Each row is a point. The window is the flat piece filled in between its corners: a triangle in 3 columns, a solid with four corners in 4, and so on. A path goes straight from each point to the next, and from the last back to the first. After which points does the path pass through the window?

Window (4 x 4)
[[  9 -14 -37  21]
 [ -2 -29  40  -8]
 [ 43  57 -71 -17]
 [-47  16  69  10]]
Path:
(1): [-51 -26  15   7]
(2): [-50 -12  65 -72]
(3): [-5  5 45 37]
(4): [ 23 -18  67  41]
(5): [-33   7   4 -35]
(6): [ 11  39 -28 -41]
(7): [ 42  48 -51  67]
(8): [-10  11  78  32]
Through the window after points: 4, 6

Window (6 x 6)
[[-11 -44  -9 -28  33   9]
 [ -3 -17   2 -60  -1   5]
 [ 18 -32  24  44   0 -55]
 [ 34  -5 -45 -30  19  27]
 [-49 -15 -22  33  -6   2]
 [ 10  27  -3  24 -29  95]]
Path:
(1): [-17   7  38 -11  20 -40]
(2): [  5  11 -11   1  44  12]
(3): [ 14 -31 -56 -24 -26  26]
(4): [  2 -46 -21  12 -35  71]
(5): [10 54  2  8 -2 57]
(6): [  5  21 -26  -7  37  44]
(7): [ 24  -5 -16  -4 -29  53]
(8): [-21 -37  -6  29 -15  -4]
(9): [-47  29 -32  20  24  -1]
(10): [-14 -23  -5 -26  45 -11]
(11): [ -2 -36 -16 -11 -13   1]
(12): [ 40 -65 -28  40 -28  -1]
Through the window after points: 2, 4, 6, 8, 12

Window (8 x 8)
[[ 38 -95 -24  -5  35 -34  -6  20]
 [ 38 -31 -40  17  -4 -24  24  19]
 [ -2  25  -4  29  44  11 -70  51]
 [  6 -73 -31  26 -26 -53   4  57]
 [-42  49   2 -21   2   2   3  15]
 [-18  13  -3  11 -11 -42 -28 -13]
 [-36 -24  55  39 -24  -7  22 -25]
 [ -5   5  -8 -39 -30  27 -53 -38]]
Path:
(1): [-14  -3 -24  18   9  10 -18   9]
(2): [-25  -6 -18  15  -1  -4 -16  13]
(3): [  3 -20  42 -17  -1 -26  -6   7]
(4): [  7  -9  16  -3 -13 -28 -32  31]
(5): [-19 -52 -24  41  14  36  -7 -60]
(6): [-78 -44 -15  70  -2 -36 -20 -15]
(7): [ 20 -19  50  -5 -15  -2  22  -6]
(8): [ 16 -20   4   2  11 -28 -13  25]
(9): [-22 -41  -9  42  25  32 -27  14]
(10): [ -8 -33 -45  26 -11  12  31  -7]
(11): [ 36 -16 -12   8   3 -36  -3  30]
(12): [-24   3  62 -48 -32 -19  17  43]
(13): [-13  22 -49  13  13   6 -23 -15]
(14): [ -3 -48 -51   9  22   6  -1  17]
(15): [ 17 -30  -3  11  -7 -31   4  29]
(16): [ 12  19  42 -27 -23 -54   0  20]
Through the window after points: 6, 10, 12, 16

Window (8 x 8)
[[-60  29  -6 -17 -53 -16   6  13]
 [-23   8 -28 -39  21 -10  40  25]
 [-45 -25  23 -34 -43  34  21  -7]
 [ 95 -16  30  73  -4 -11  42 -25]
 [-63  28  27 -11  -6  26 -27  27]
 [ 49 -43 -24  61 -18  15   5 -21]
 [ 53 -63  11  65  24 -55  31 -21]
 [ 31   6  18 -19 -14 -25 -40   0]]
Path:
(1): [ 14  -7   3  -4 -10  -6  -1  26]
(2): [ 32 -34  45 -20  13 -61   4  73]
(3): [ -8 -10 -33  20   9   3  43 -36]
(4): [-40  48   3 -24  -3 -17 -15 -21]
(5): [-24 -13   1   4 -60 -10  19  26]
(6): [ 23 -20   9  29 -21  -4 -11  22]
(7): [ 11 -21  29  13  -9 -18  31 -75]
(8): [ 19  -2  -7  -9 -12 -19  22 -33]
(9): [ 18 -37  36  34  -8  16  14  68]
(10): [ 29 -20  -4  18 -20  -8   7  12]
(11): [  7 -11  14  39  -1  -7  63 -91]
(12): [ -9  14   4  29  -7  -7  15 -38]
(13): [ 34 -35  31  26 -29  -8  -3  41]
(14): [ 14  -9  -9 -24 -20  10  11  29]
(15): [-60  56  36  42   7 -12  32 -54]
(16): [ 18  -8   9  10  -6 -27 -10 -27]
Through the window after points: 2, 4, 16

Window (9 x 9)
[[ 53  82 -50  12  38 -10 -35  50 -37]
 [-27 -32  -3  67 -11 -16 -70 -50  39]
 [  2 -30  22 -14  35  34  23 -20 -31]
 [-73   4 -32  50 -23 -19 -32  42   0]
 [ 20  22  39  -9  88  36   3  25 -11]
 [ 11   3  25 -58  23  26 -50 -28   3]
 [-24 -57  -9  60   6  42  34  60  27]
 [-10 -49  44   0  -3   3 -30  20 -30]
 [  7 -47 -30  -9  48 -15   4  27  -9]]
Path:
(1): [ 15  29 -15   5  40  -8   9  27  -1]
(2): [ 52  45 -27  15  33  34 -95  32 -76]
(3): [-32 -32  -7  13  32  28 -41 -11 -70]
(4): [  5 -28  33 -18  24  19  17  -7  26]
(5): [ -4  36   2   6  -1 -14  -1   8  35]
(6): [  1 -53  -5  16  63  36 -53  34 -41]
(7): [-29 -32  14  14  26  16 -35  10 -24]
(8): [ 12 -15  16   7  13  -6  34  24  55]
(9): [  4  51  40 -16  26   9  37  46  17]
(10): [-21 -85 -13  30  34  27 -40 -15  -8]
(11): [-27  -4  -3  17  75  29 -61  -1 -15]
(12): [  7   2  -7  12 -44 -28  13  48  22]
Through the window after points: 1

Window (9 x 9)
[[-20 -22 -47  21   3 -13 -39  30  35]
 [-13 -20   7 -26 -35  61  45  22  14]
 [-18 -46  12 -16  52 -50 -29 -11   4]
 [  1   5 -31 -13  28 -34 -23  -6  64]
 [ 21  30 -25  13  19 -20 -18  76  30]
 [ -8  -6 -44  22  50 -29  -5 -28   3]
 [-69  10  40 -20 -17  95  24  -4   7]
 [-56   0  41  -6 -47  18  12 -75 -20]
 [ -4  -1 -51 -33  30 -36 -47  -6  -4]]
Path:
(1): [  9 -11 -25  -4  20  14 -59  -3   0]
(2): [ 49  67  -1 -13  -4  44 -61   1  26]
(3): [-49 -35 -12   8  10 -26  16   1  30]
(4): [ -1  -1 -41 -15  17 -39  -3  19  21]
(5): [ 11   2  19  35  30  -6 -51  16  23]
(6): [  3 -16  37  -2  20  38  -9 -19  23]
(7): [-58  -2 -32 -32   5 -50   9   6 -12]
(8): [-27  19 -39   1  23 -36  12  18  17]
(9): [ 16 -27  24  -6  15   5 -77 -17  34]
(10): [ 16 -33  64 -21  35  13 -64 -28  42]
(11): [-28 -13 -22 -12   6  -5  14  17   2]
(12): [-55  18  -9  -4 -30   3  81  28  59]
Through the window after points: 10

Window (11 x 11)
[[-56 -25  19 -15   6 -35 -16  -6 -11 -53  -7]
 [ 24 -29  19  61  -2 -12  -7   4   9  19  23]
 [ -5 -33 -41 -32  15 -37  66  13   0   8 -43]
 [  5  -5  13 -31  -7   1   8  -1 -38  34 -29]
 [-13   4 -34   5 -39   8  -5   0 -88  54 -44]
 [-30  33  22   8 -26 -27 -45  19  -8  14  31]
 [-95 -33  19   6  26 -17   0  17 -31 -12   8]
 [  1 -16 -70   0  17 -17 -34   0 -14  50  21]
 [ 30 -63  34 -15 -14 -18  22  46 -18 -47  -8]
 [-37  14  11   1  -1  12  -6  19  15 -10 -13]
 [ 28  38 -21  21  47 -36 -18   8 -10 -33  32]]
Path:
(1): [-39 -13  -6 -23 -27   4   0  -7   0 -31   2]
(2): [-31  -7  33  16  45 -48 -21  23 -20 -11 -22]
(3): [-35 -15  20   1  19 -37 -22  15  -3 -31 -23]
(4): [-15 -33  -3  12 -25  -3  11 -22 -21  -4  41]
(5): [-10 -21  -8  28 -23  29  25 -44 -54  10  30]
(6): [-47 -23   7 -20  13 -41 -12  40   7  -3 -31]
(7): [-14  12   4  41   0 -28 -66   9  -6 -13 -44]
(8): [-40 -17 -11 -21  18 -10  38   1 -28  15  36]
Through the window after points: 1, 3

Window (11 x 11)
[[ -2  -9  95  15 -53  19 -17   3 -36  14   3]
 [-47  -9 -16   6  62  -2 -29 -71  21  -6  -1]
 [ 24 -35  58 -18 -94  63  45  12 -23  78  77]
 [ 15  43 -61  40  12 -25 -19 -49  29   7 -27]
 [-27  17 -27  47  10   8  28   1  -8 -76  16]
 [-49  89  -1  -1  21 -23  13 -16  23  -3  38]
 [-32  31 -13   4  65  -8  34 -11  21  -3 -59]
 [ 39   4  41  32  46  26 -11 -25  59 -25  -2]
 [ -5  14  17  -2 -29  92 -35  19 -10  24  13]
 [ 47 -42  35  86 -22  73 -29  75 -70  88  81]
 [-21   8 -47 -40  48 -45 -46  41   9 -33   5]]
Path:
(1): [-34  58   2 -71  58  -6  56 -17 -72 -25  19]
(2): [ -7   5  11  47 -36  29 -35 -15  72  10  -1]
(3): [-51 -26 -11  83 -52  -9  15  34  29 -34 -55]
(4): [  3  36  24 -37  25  15 -15 -20 -43  13  56]
(5): [ 18  28  92  -3  32   9  -2 -27 -73 -36   2]
(6): [-12 -48 -54  50 -41  48 -13  39  69  52  20]
(7): [-41 -21  36  45  -9   6 -33  16  29  -6 -12]
(8): [ 35  37 -32 -64  35 -10  -7   6 -60   4  47]
Through the window after points: 7
